Each row is a point. The last column is the point's height on a tilted bowl or saddle (a function of degree 2), plus a little noise. Along how many of its main directions does it bend up, bend down or stay straight?

Points:
[[-4.1 -4.0  1.7 -2.6]
 [-5.3  0.5  4.8 -6.5]
 [ 7.2 -5.6  2.5 -5.3]
 [ 4.7 -6.3 -1.6  0.0]
 [ 0.3  6.2  1.8 -1.1]
 [ 6.7  0.0 -2.0 -2.3]
 [ 4.2 -3.0 -1.5  1.5]
 [ 1.1 -2.0  0.5  2.9]
 [ 1.1  4.3 -6.3 -9.0]
 [ 4.4  2.8  0.3  0.4]
 [ 1.7 -4.7  2.0  1.1]
 [-0.7  1.5  8.5 -1.9]
 [-3.7 -3.6  2.5 -2.4]
 [-0.1  0.8 -6.3 -3.0]
 [-2.4  1.0 -2.7 -1.4]
 [-0.1  3.2 -5.7 -6.4]
 [ 1.7 -2.4 -5.3  1.5]]
Directions: 0 up, 2 down, 1 straight

Points (23 x 5):
[[ 1.5 -2.0 -6.8 -1.2 -0.8]
 [-1.0  2.7 -1.1  1.7 -0.4]
 [ 4.7 -0.1  5.0  1.1  0.6]
 [ 1.2  0.3 -1.4 -0.6 -0.7]
 [-5.1  7.6  0.5 -7.6  7.8]
 [-3.1  3.6 -8.5  4.2  1.0]
 [-0.9  6.6 -0.5  1.3  2.1]
 [ 4.4  5.0  2.1  2.6  1.7]
 [ 2.0 -8.4  5.6  5.7  3.6]
 [ 3.4  2.8  1.6  2.7  0.0]
 [ 3.0 -1.1  7.0 -5.9  6.3]
 [ 0.8 -0.8  5.8 -4.7  4.0]
 [ 0.1 -2.6  2.4  0.7  0.1]
 [-0.9 -1.9  7.2  0.8  1.9]
 [ 2.3  2.0 -1.8  1.9 -0.7]
 [ 1.4 -2.0  1.6  0.1 -0.3]
 [ 3.6  2.8 -8.0  1.8  0.3]
 [ 0.3 -4.1 -2.3  3.3  0.0]
 [-2.8  3.9 -5.1 -3.7  0.3]
 [-1.2  1.4  0.7 -6.1  2.7]
 [ 1.8 -0.4  0.3 -1.8  0.1]
 [ 2.8 -0.2  3.8  0.7  0.2]
 [-0.3  8.7  2.8 -9.0 13.3]]
Directions: 3 up, 0 down, 1 straight

Points:
[[  5.5   3.6  -2.2   0.1  -3.2  -0.7  -1.0]
 [ -4.1   0.0   4.7  -2.4   4.3  -5.5  -0.4]
 [  4.0   2.1  -1.1  -2.6  -7.0   0.0  -1.0]
 [ -4.2   1.4   3.6   6.2   2.1  -2.7   0.8]
 [ -0.1  -1.2  -1.5  -3.1   0.6  -5.1  -3.8]
 [  3.9   1.8   4.5   5.1   2.0   7.0  -2.1]
 [ -3.7  -3.2   5.0  -4.5   3.1  -1.6  -0.2]
 [ -1.6   3.8  -5.6  -0.9  -4.3  -2.6  -3.5]
 [  0.8  -0.9   6.0  -7.1   3.8   5.6   6.9]
 [  0.4   9.1   3.2  -3.4  -7.9  -0.3   0.6]
 [ -3.4  -4.4  -1.1   2.4   3.6   1.3  -0.4]
 [ -3.1  -0.4   9.5   3.1  -4.5  -1.0   0.4]
 [ -0.8   3.5   6.4  -1.3  -0.8  -7.2  -2.0]
 [  2.8   4.2   1.4   2.3   2.4   3.8   0.3]
 [ -4.1   2.7  -4.2 -11.2  -0.6   0.6 -12.0]
 [  7.0  -6.0  -2.1   0.3   6.8  -1.0   2.1]
 [  6.8  -5.8   5.2  -6.6  -3.9  -2.1   1.5]
 [  5.2   4.1  -4.3   2.0   2.0  -2.3  -2.4]
 [ -4.6  -2.2  -1.3  -1.0  -2.3  -1.7  -2.6]
 [  2.4   2.7  -2.7  -0.7  -0.3  -1.8  -2.1]
 [  1.9  -1.0  -0.1   9.1   1.6   1.4  -7.0]
 [ -3.4   4.7   0.2   1.2  -0.6   3.1   2.3]
 [ -0.9   0.2  -2.8   0.0   0.8  -0.8  -1.2]
 [ -2.9   2.5  -3.4  -0.4   0.3   4.4   2.5]
 [ -1.5  -1.1  -2.0  -3.8  -3.9  -1.0  -4.6]
 [  0.5  -1.7  -3.7   3.9  -4.8   2.6  -4.0]
 [ -1.2   1.2   6.1   2.8  -2.1  -1.5   0.3]
 [  0.3   4.5   0.9   2.5   3.6   4.1   0.0]
 [  3.9   2.9   0.1  -5.6  -0.8  -0.5  -1.6]
 [ -4.6  -0.5  -2.9   1.2  -1.7  -1.5  -0.9]
 [ -1.8  -0.7   3.3  -2.0   1.9   1.5   1.2]
 [ -1.1   0.8   2.3   7.7   2.5  -2.2  -1.3]
 [  0.9   0.7   2.0   5.0  -0.1  -3.3  -0.6]
 [  1.9  -4.5   4.1   1.8  -4.2   2.1  -2.7]
 [ -1.1   3.3  -3.9  -3.2  -6.4   2.6   0.9]
 [ -2.1   3.4  -0.3 -10.5  -1.7  -0.3  -9.8]
 [ -4.4   4.0  -0.2  -3.8   8.5  -2.9  -6.0]
 [  8.8   5.6   2.3   9.6   1.4  -4.9  -5.1]
 [ -4.3  -6.4  -0.8   0.1 -12.4   6.3  -8.2]
 [  0.1   3.5  -5.8   0.2  -1.7  -0.2  -1.4]
 [ -2.9   6.2  -2.7   3.6   0.7   1.8   0.8]
 [  1.8  -1.8  -0.9  -4.8   3.8   0.4  -0.7]]
Directions: 2 up, 2 down, 2 straight

Points:
[[  0.5  -5.1  -1.6  -2.1  -1.7  -3.2  -1.6]
 [  5.5  -0.9  -5.8   1.4  -3.3   1.3  -2.5]
 [ -4.8   6.5   2.5 -10.8   5.0  -0.9  -4.8]
 [ -0.6  -4.0  -0.7   3.1   1.7  -5.1  -2.2]
 [ -6.6   0.8   2.6  -1.1  -1.0  -1.4  -1.4]
 [  0.8   0.0   2.9  -2.1  -1.0   4.2  -2.5]
 [ -1.4  -1.1  -2.4  -2.9  -4.6  -1.1  -1.8]
 [ -2.3  -2.1  -5.5  -6.2   3.2  -2.5  -4.1]
 [ -1.3   0.7  -0.7  -3.6   5.3  -5.9  -3.0]
 [  0.5   1.1   2.3  -2.4   0.0   4.0  -1.9]
 [ -1.0  -5.6  -5.6   0.7  -0.4  -2.1  -1.1]
 [ -4.7  -1.8   5.1  -0.4   8.0   2.5  -6.5]
 [ -1.1   2.5   2.6  -4.7  -1.6  -7.6  -4.4]
 [ -4.0  -0.5   1.4  -2.9   0.1   5.6  -2.7]
 [ -1.0   2.7   5.6   9.9  -4.7  -4.4  -5.0]
 [  0.5   3.0  -0.7   0.1  -5.4  -2.1  -1.7]
 [ 10.7   2.6   4.3  -7.4   3.9  -7.7 -13.0]
 [ -3.4   0.5   4.3   1.9  -1.0  -0.6  -1.2]
 [ -1.7  -5.5   4.6  -5.1 -10.4  -1.5  -7.5]
 [  2.6  -0.3  -1.8  -1.2   0.7   4.7  -1.3]
 [ -2.8   7.0  -2.0  -1.1  -0.1  -1.6   2.7]
 [ -0.7  -5.3  -0.1   6.7   0.7  -3.1  -2.2]
 [ -2.2   0.5  -0.6  -1.0   1.5  -1.7  -0.2]
 [ -0.2   1.8  -6.3   8.8   1.4   0.1  -1.9]
 [  3.5  -6.7  -1.5  -6.6   0.4   3.8  -2.3]
 [ -3.7   4.7  -0.9   1.7   0.4  -2.4   2.1]
 [  5.2  -1.0  -0.7  -1.6   3.5   1.4  -2.5]
 [ -4.8   3.7   0.1   0.0   0.3  -1.5   1.3]
 [ -0.6   4.5  -3.0   5.2   1.6  -2.0   1.5]
 [ -1.5  -2.0   3.3  -3.3  -3.4  -2.4  -3.4]
 [  3.7  -2.3   0.2   6.5   1.1  -8.0  -5.6]
 [  2.6  -0.4   1.9  -3.6  -0.6   4.3  -2.9]
 [  3.5  -3.1  -0.3   1.7  -3.9   4.0  -1.1]
 [  1.6   0.8  -3.5  -0.1   3.5  -5.5  -2.1]
 [ -3.6  -6.2   7.7   1.5   1.7   1.7  -5.7]
 [ -5.7  -4.4   2.9  -3.6  -6.5   1.2  -3.9]
 [ -2.7   0.7   5.2   5.1  -0.7  -0.6  -1.8]
 [  0.8  -3.3   5.0   7.5  -1.1   4.3  -3.9]
 [  2.4  -4.1   2.7  -5.4  -0.2   6.9  -4.6]
 [ -2.1   4.0  -3.8  -0.1  -3.9   3.0   0.2]
 [  1.3  -5.3  -1.7   3.7  -0.2  -6.5  -3.5]
 [ -4.8   6.1   3.3  -5.1  -0.5   1.4  -1.0]
 [  6.1  -1.9  -4.7  -0.6   6.7   4.5  -4.4]
 [ -0.3   1.6   4.8   0.8  -2.6   5.5  -2.9]
 [ -3.6  -5.6  -6.6  -4.1   2.3  -2.2  -3.7]
 [ -3.3   1.7  -0.3  -2.0   8.8   3.6  -3.9]]
Directions: 1 up, 5 down, 0 straight
